Each row is a point. Each copy is the shape, with its points in the same order, stretched, turned, moved and blurred by noise. Is it also mirrored, or only turned?
In the rows, zero is written as 128.

Shape (8 x 2)
[[158 162]
 [130 130]
 [149 181]
 [166  95]
 [ 94 134]
 [152 189]
 [ 84 145]
 [156 148]]
Copy 1 (8 x 2)
[[ 94 110]
 [128 119]
 [ 80 123]
 [143  73]
 [138 149]
 [ 71 124]
 [134 161]
 [100 108]]
Copy 1 is: mirrored
Copy 2 (8 x 2)
[[127 185]
 [127 141]
 [143 185]
 [ 87 145]
 [158 113]
 [146 193]
 [171 111]
 [120 168]]
Copy 2 is: mirrored
Copy 3 (8 x 2)
[[168 111]
 [130 120]
 [183  86]
 [132 168]
 [107  86]
 [188  82]
 [101  83]
 [164 119]]
Copy 3 is: mirrored

Shape (8 x 3)
[[145 193 108]
 [122  94  83]
 [118 122 130]
 [ 99 133 131]
 [117 109  83]
 [138 102 131]
 [209 101 153]
 [ 98 157 126]]
Copy 1 (8 x 3)
[[192 102 105]
 [ 73 102 100]
 [105 126 135]
 [115 121 161]
 [ 95  99 116]
 [ 98 147 111]
 [125 184  42]
 [135 107 159]]
Copy 1 is: mirrored
Copy 2 (8 x 3)
[[140 177  73]
 [ 59 134 134]
 [126 122 130]
 [125 111 120]
 [ 63 141 125]
 [114 130 165]
 [142 184 207]
 [139 115 101]]
Copy 2 is: mirrored

Shape (12 x 6)
[[179 135  70 169 160 137]
 [173  86 126 116 131  97]
 [163  63  76 131 126  71]
 [108  60  76  94 111 168]
 [130 159  69 119 113  82]
 [164 137 176  79 165  94]
 [114 152 150 125 100 116]
 [118  88 132 156 107 138]
 [ 99  93  86 147 119 118]
 [ 87 148 149 145 175 171]
 [133 154 125 118  72 113]
 [175 108 133 116 118 126]]
Copy 1 (12 x 6)
[[115  83  84 143 214 130]
 [137 129 119  94 170  77]
 [124  87  92  72 169  53]
 [170 119  59  58 147 132]
 [150  54 103 145 126  80]
 [165 137 188 130 159  95]
 [132 117 130 144 100 122]
 [102 129  92  89 129 133]
 [117  82  85  83 132 120]
 [123 108 150 123 152 198]
 [146 115  99 155  94  98]
 [143 144 109 117 159  98]]
Copy 1 is: mirrored
Copy 2 (12 x 6)
[[203 105  65 126 146 134]
 [164  92 136 124 114 106]
 [157  61 122 108 148  75]
 [113  95 137  68 160 166]
 [136 114  63  80 109  79]
 [145 109 131 146  46 120]
 [125 168 115 121 105 114]
 [136 142 135 141 161 132]
 [122 115 103 125 168 119]
 [124 158  93 178 127 197]
 [136 170 109  79 106  88]
 [168 120 136 111 105 115]]
Copy 2 is: mirrored

Shape (11 x 8)
[[150 133  88 113 151 106 134 163]
 [102 130  60 110 154 142 149 170]
 [125 147 166  95 134 127 148 133]
 [172 110  78 191 121 127 121 148]
 [105 108 100 112 119  87 172 206]
 [177 173 180 135 116 131  99  86]
 [110  98 142 136 167 115 139  83]
 [140 161  66 124 123  86 134 118]
 [158 117 131 122  69  86  75 121]
 [128  59 138 137 180 101 127 169]
 [119 137 132 198 154 126 106 183]]
Copy 1 (11 x 8)
[[109 134  90  91  98 135 150 135]
 [ 75 144  93  68 127 148 116 139]
 [122 101 143 116 133  83 114 160]
 [156 137 112 125  94 202 141 103]
 [133 127  98  46 163 118 145 109]
 [158 126 158 185  86 118 117 174]
 [ 94  66 110 143 113  93  97 100]
 [ 96 177 120 132 109 124 167 107]
 [181 171 150 123 101 125 111 121]
 [153  59  71  75 107 114 104 104]
 [169 120  69 133 164 171 115 138]]
Copy 1 is: mirrored
Copy 2 (11 x 8)
[[136 139  86 174 180 153 135 129]
 [108 115  71 164 147 146 165 163]
 [117 149 141 105 139 186 132  95]
 [176 116 119 200 177  80 135 145]
 [159 129  26 119 133 151 147 115]
 [140 170 197 127 140 136 110 106]
 [ 68  88 148  98 154 120 118 111]
 [115 175  85 149 156  94 134 157]
 [172 173 124 113 138 131  54 163]
 [129  66  96 149 173 162  87  73]
 [153 119 122 213 107 120 142  66]]
Copy 2 is: mirrored

Shape (15 x 9)
[[154 141 109  90 109 118  89 175  82]
 [180 180  97 128 171 128 119  96 137]
 [111 136 145 129  54  88 122  82 146]
 [160 127  73 145  70 167  99 141 114]
 [179 171 120 115 110  83 150 147 104]
 [108 111 156 141  89 145 150 109 126]
 [156 119  69  86  97 122  95 120 110]
 [183 126 115 113 124 103 154 103 101]
 [ 77 115 159 126  82 100 108  93 123]
 [ 86 134 152 127  51 129 130  77 155]
 [165 146  84  93 151 106 154 130 125]
 [169 147  77 125 153 100 150 155 164]
 [104 140 176  88  58 144 132  77 174]
 [138 105 184 143  73 106 108 115 133]
 [209 129  98 105 159 103 129 131 143]]
Copy 1 (15 x 9)
[[115 161 131  69 154 141  84 164  78]
 [173 131 129 134 132 107 128  85  80]
 [ 98 146 115 151 171  62 104 153 154]
 [ 93 198 129 115 101 126  82 117 124]
 [144 147 118  53 160  88 137 151  98]
 [ 79 145 129 142 152 118 140 147 168]
 [109 142 125 101 145 127  61 118  97]
 [136 135 108  75 176 113 131 108 123]
 [ 83 132 112 171 177 106 104 168 151]
 [ 71 137 139 177 155  68 119 149 164]
 [146 101 125  73 134 115 119 115  98]
 [176 118 131  84 102 110 108 128 119]
 [ 84 126 179 159 177  66 120 149 157]
 [122 177 131 135 190 113 113 166 166]
 [189 133 135  71 151 127 104 104 111]]
Copy 1 is: mirrored
Copy 2 (15 x 9)
[[131 130 150  94  98 102  79 176 112]
 [185 126 110 117 187 100 111  91 128]
 [122 157 144 114  79 181 140  86 146]
 [142  68 108 103  64 148  68 125  94]
 [173 185 138 119 135 112 106 135  83]
 [106 111 125 128  85 148 180 113 111]
 [155 113 109  91  79 107  61 122 141]
 [187 149 138 116 108  93 118  86 109]
 [ 81 146 161 115  80 151 156  89 158]
 [103 120 124 110  82 191 173  90 148]
 [172 159 100 125 143  81 106 123 117]
 [178 156  94 167 161 119  96 131 113]
 [131 113 118 109  96 194 203 126 163]
 [127 126 188 148  73 159 164 110 124]
 [211 136 131 157 145  76 105 131 120]]
Copy 2 is: only turned
Copy 3 (15 x 9)
[[ 89 163 138 104 129 140 120 208 168]
 [ 89 197 114 135 140 112  65  96 106]
 [147 126  98  92 188 208 136 140 119]
 [112 179  78 115 123 143 156 147 192]
 [123 207 156 113 161 143 118 156 106]
 [170 117 114 110 122 161 159 145 113]
 [ 83 155  90  68 146 128 133 156 169]
 [136 178 101  84 146  94 127 132 104]
 [146  85  99 111 163 200 146 182 116]
 [161 107  96  85 150 224 151 136 117]
 [ 83 180 148  97 140  87 121 115 117]
 [ 89 178 170 136 171  92 117  84 146]
 [161 104 120  49 123 225 117 118 123]
 [188 118  97 103 169 179 119 165 142]
 [109 183 135 102 167  70  87  99 145]]
Copy 3 is: mirrored

Shape (17 x 11)
[[108 161 150 103 117 142  75 118 112 101 112]
 [166 118 130 167 111 166 113 106 118 139 125]
 [139 127  99  83  75 119 102 134 106 109  77]
 [129  93 169 129 119 169 170 127 104 164 120]
 [130 127  65 104 120 134 132  64  88 127 108]
 [169 146 176 152 143 180 119  98 102 157 144]
 [ 90 110 115  85  68 132 192 182 119 156 112]
 [132  65 142 171 136  98 147 148 106 144 199]
 [ 64  89 141  92  69 137 194 166 155 172 144]
 [ 75 119 101  88  86 136 139 182 144 126 124]
 [137 138 135 164  93 169 122  67 113 191 110]
 [ 81  79 112 177 119 105 161 181  94  78 167]
 [148 119  96 113 111 159 109  94 132  86 105]
 [131 116 188 167 117 126 162  89 137 158 132]
 [160 165  83 120 129 129 116 116 126 104 105]
 [110  97 112 119 143 132 119 158 128 134  94]
 [143  80 170 145 115 163 151 116 118 175 161]]
Copy 1 (17 x 11)
[[100 152 106 170  96 175  77  97  95  99 173]
 [107  70 125 154 141 168  92  91 152 167 124]
 [130 139  72 147  62 108  88  90 100 117 159]
 [129  67 164 143 112 111 138 118 120 138 135]
 [106  96  83  97 125 107  98  53  91 149 174]
 [107  89 173 155 140 189 103  94 121 184 123]
 [154 133 131 126  65  58 168 144 145 113 175]
 [182  99 145 167 186 124 123 165 138 149 143]
 [155 136 161 119  85  57 159 169 167  80 187]
 [142 150  92 134  81 102 149 154 151  85 185]
 [ 67  76 167 138 139 123  81  83 147 176 147]
 [168 101  74 205 172 115 166 144 139  98 165]
 [122  97  78 121 110 160  88  68 133 112 141]
 [109  88 187 155 165 113 108 104 138 114 100]
 [108 140  78 125 126 155  99  82 128 148 126]
 [112  94  82 126 106 127 108 153 108 115 140]
 [147  70 185 141 135 136 115 130 144 156 144]]
Copy 1 is: only turned
Copy 2 (17 x 11)
[[121 149 151  85 142 159 140 124  90 136 121]
 [124 111 163 196 119 129 147  95 122 134 133]
 [169 156  99 122 100 149 141 139 113 177 126]
 [106  63 171 149 128  86 154 102 129 185 144]
 [190 113  85 149 132 115 175 129  82 111 133]
 [116  98 212 173 164 124 144  82 103 149 148]
 [ 92  93  88 113 102 111 148 157 139 200 179]
 [ 79  49 178 163  96  91  76  83 128  82 195]
 [ 71  57 105  92 110 107 162 129 162 166 188]
 [ 85 104  84 100 100 151 133 169 133 144 157]
 [131 103 130 178 156 127 187  52 109 156 130]
 [ 43  98 135 148  58  92  83 147  87  85 170]
 [168 138 133 149  99 141 166 151 117 110 115]
 [101 104 179 144 149  66 162  53 137 132 157]
 [155 162 116 169 140 139 141 151 107 114 136]
 [112  92 113 139 115 108 105 151 129 133 100]
 [108  48 191 158 127 106 145  71 141 147 167]]
Copy 2 is: only turned
Copy 3 (17 x 11)
[[115 117 156 123 119 130  62 105 115 125 174]
 [169 146 142 115  97 169 100 116  91 154 116]
 [159  80 113  96  97 112 117  87 152 147 163]
 [102 155 104 115  53 156 142 140  93 143 117]
 [127 123 126 113  92 159 145  42 113 169 165]
 [116 175 151 112 107 174  95 145  67 160 134]
 [136 127  66 144  52 115 172 154 153 105 167]
 [128 153  79 198 141 132 155 134  95 120  81]
 [120 152  50 153  35 123 151 146 155  75 165]
 [140 105  85 149  85 139 128 131 178  92 167]
 [154 191 136 124  38 159  88 112  80 171 155]
 [124  88 117 233 120 150 176 105 112  85 108]
 [147 105 138  88 108 163 105  62 133 140 140]
 [119 198 148 140  67 116 119 124  83 116 120]
 [157 119 164 111 140 155 132  83 133 155 158]
 [105  99 120 138 105 143 126 113 159 149 119]
 [122 173  85 132  75 151 117 145  82 126 103]]
Copy 3 is: mirrored

Shape (17 x 12)
[[126 144 183 153 176 170 193 178 152 157 145 150]
 [128 145 182 130 165 125 111 114 163 111  60 115]
 [144 161 133 101 143 149 180 112 160 186 140 131]
 [119  78 145 131  81 130 125 160  97 120 119 137]
 [ 92 105  96  89 128 103 191 160 154 116 137  97]
 [186 175 126 146  87 134 143  91  93  84  82  96]
 [182 134 138 108 123 127  87  84 131 149  75 109]
 [134  86  77 108 151 135  90 152 113 171 134 163]
 [105 161 180  97 172 104 130 165 113  95  97 140]
 [118 124 116 164 183 168  91 116 182 154 112  84]
 [107  87 153 157 185 175 178 100 168 154  57 139]
 [108 119 101 101 116 103 188 129  86 120 155 133]
 [155 107 121  81 148 184 138 130  95 116 122  81]
 [ 95 134  82 102  83 124 158 184 135 174 130 146]
 [169 100 167 137 174  84 158 151  78 190  75 168]
 [140 116 122 109 161 119 123 155 157 118  92 141]
 [131 143 164 118 160 173 133 171 106 188 106 132]]
Copy 1 (17 x 12)
[[131 134 148 100 127 131  94  48 149  96 111  56]
 [107 108  89 137 129 159 107  84 159 107  85 151]
 [115 138  94  94 145 151  83  92 102 167 140  78]
 [136 112 142 172 146 114 152 111 190 121 157 106]
 [138 173  64 117 125 141  98 175 155 113 176  70]
 [ 53 113  75 134 106 159 162 145 142 161 127 103]
 [110 113  71 160 149 145 132 111 117 184 106 158]
 [152 146 166 181 153 120 114 136 117 159 144 156]
 [ 94 129 132 116 131 103 120  76 166  59 118 146]
 [157  95 110 168 104 151  78 135 112 119  89 143]
 [144 122 110 114 182 210  89 101 164 143  74  96]
 [129 145 114 123 150 147 144 160 138 113 192  91]
 [134 131 102 109 131  99 139 164 132 146 115  79]
 [106 137 135 158 143 125  69 116 153 146 187  85]
 [102 166 130 157 210 137 161  51 125 125 111 108]
 [109 169  98 145 126 149 100 120 152 135 116 137]
 [118 108 162 136 162  87 103  57 126 119  92  88]]
Copy 1 is: only turned
Copy 2 (17 x 12)
[[239 166 143 102 109 165 136  96 137 107 156 124]
 [145 144 143 142 115 153 133 129 141  34 128 196]
 [182 123 153 135  94 116  89 103 176 103 163  93]
 [113 190  90  89 145 120 127 140 170 111 115 136]
 [ 86 126 153  90  81 143 154 109 195 122 139 124]
 [130 199 123 178  64  35  94 155 127 110 103 127]
 [123 141 127 164 133  87  93 160 168  42 122 124]
 [109  81 124 109 176 158 119  96 174 102 117  85]
 [131 163 171  91 147 137 158  75 127  71 153 176]
 [155 106 142 159  85 208 117 160 111  63 127 131]
 [163 102  91 122  75 182 113  85 185  47  98 151]
 [ 92 144 138  76  88  94 110  93 175 151 122 116]
 [ 99 128 126 110 101  91 134 108 145  65 133  72]
 [119 150 136 122 138 145 120  86 197 145 157  82]
 [165 171 142  89 170 110  95  94 194  63  66 120]
 [126 108 140 128 141 148 154 106 179  74 121 146]
 [183 170 143 126 152 153 115  80 135  63 156  77]]
Copy 2 is: only turned

Shape (18 x 12)
[[192 141  98 132 143 135  92 134 121 120 116 121]
 [178 118 125 145 140  97 136 173 130 130 131 110]
 [167 128  78 169 111 132 142 171 131 138 135  98]
 [ 85 115 108 163 141  81 113 126 125 148 184 123]
 [194 129 129 150 105  81 130 134  82 143 133 117]
 [149 163 119  62  93 164 112 132 104  95 126 137]
 [115 178 167 117  76 155 116 115 160 101 108 139]
 [ 89 103 128 210 142  89 134 117 108  56 174  86]
 [158 143 144 132 185 114 119 169 103 116 141 106]
 [ 91  79 121 186 132 129 105 163  86  85 164 143]
 [ 77  75 128 166 158  82 141 139  95  89 106 119]
 [177 129 132  93 116 143 102 127 153  74 136 181]
 [155 210 108  89 102 150  98 136 133  77  94 202]
 [108 173 127  69 123 121 112 111 111  44 119 142]
 [170 107 126 138 132 128 103 154 110 136 135 104]
 [185 100  85 104 161 132 125 132 131 121 121 127]
 [ 72 112 140 178 117  81 180 158 112  90 187 113]
 [104 162 112  82  57 116  55 158 170  56 126 155]]
Copy 1 (18 x 12)
[[178 145 145 137 101 135 161 134 121 133 120  87]
 [144 116 154 129 145 133 191 124 146 126 158 127]
 [119 134 148 107 128 106 203 136 112 153 162  87]
 [134  89  74 142 181 105 138 120 112 156 165 105]
 [186 123 121 134 118 114 193 124 118 158 130 146]
 [155 172 132  92  65  99 120 135 130  82  86 149]
 [104 143 154 155  81  94 100 156  87  97 110 153]
 [122 142  56 163 186 132 188 155  61 109 232 112]
 [158 130 150 117 172 139 142  93 112 103 146 128]
 [119  84  71 130 190 148 188 150  80  72 153  90]
 [122 131  78 156 223 147 181 151 108 108 138 132]
 [147 126 117 137  63 151 130 132 168  78 127 139]
 [136 166 124 178  44 105 115  71 152  67  84 139]
 [151 194  95 136  92 105 105 121 123  56 116 169]
 [166 118 140 103 135 130 172 155 116 127 127 110]
 [168 146 133  85 118 166 157 136 173 144 124  95]
 [ 75 115  76 122 200 115 167 108  97 109 216 158]
 [144 143  94 167  76  54 134 177 151  22 123 140]]
Copy 1 is: mirrored
Copy 2 (18 x 12)
[[101 172 153 176 104 157 140 186 139 131 120  94]
 [121 130 122 153 107 121 139 187 159 109 137 101]
 [138 154 112 199 127 125 108 181 160 146 127  94]
 [112 127  99 129 117  97 102  98  86 110 177  90]
 [119 159 125 201  97  91 132 161 132  89 106  95]
 [144 187 160 135 137 152 120 139 133 110  84 161]
 [121 109 177 130 119 125  89 117 128 131  81 190]
 [ 96  79  65 143 117 177  76 108  97  69 128  84]
 [102 130 150 128 128 152 139 184 130  81 153  94]
 [123 120  66 123 124 164  89 170  59  89 127 110]
 [ 88  79  61 105 151 150 147 155  95  93 126 124]
 [135 159 147 118  68 175 120 156 127 112 115 175]
 [ 88 199 174 152 114 145  86 179 127 136 106 218]
 [ 93 165 136 101 139 175 115 112 128  87  98 181]
 [136 147 134 148 115 134 136 171 123 112 113  83]
 [128 165 123 153 107 165 177 173 148 131 137 106]
 [144  75  64 129 142 120  83 106 111  65 148 127]
 [102 197 128  68 111 141  39 116 135 141  82 185]]
Copy 2 is: mirrored
Copy 3 (18 x 12)
[[180 179 132 139 146 141  89 148 153  97 144 159]
 [155 140 159 122 168 125  81 118 144 128 150 136]
 [123 161 169 152 166 118  97 143 134 126 154 156]
 [153 125 152 148 148 141 181 141 101 159 151  91]
 [180 130 166 127 139 100 101 109 116 110 100 162]
 [126 180 136  90  62 123 135 155 179  79 101 160]
 [ 98 108 133 117  98 130 176 109 180  54 131 126]
 [142  99 186 152 146 122 151 164  55  92 186  61]
 [187 160 171  98 165 135 101 134 173 112 163  93]
 [150 104 198 132 134 150 163 203 116 123 148 101]
 [123 106 171 112 153 146 118 160  71 112 124  72]
 [157 126 101  96 102 149 132 167 175  90 148 172]
 [145 157  71 102 115 107 135 168 209  60  97 155]
 [131 150 114  85  77 116 126 161 150  75 127  89]
 [167 145 176 132 136 154 106 129 150 122 140 140]
 [161 186 130 107 147 161  82 153 125 122 145 169]
 [112  80 197 106 141  86 165 145  95 126 155  65]
 [111 116  99 153  53 132 132 179 193 117 141 125]]
Copy 3 is: mirrored
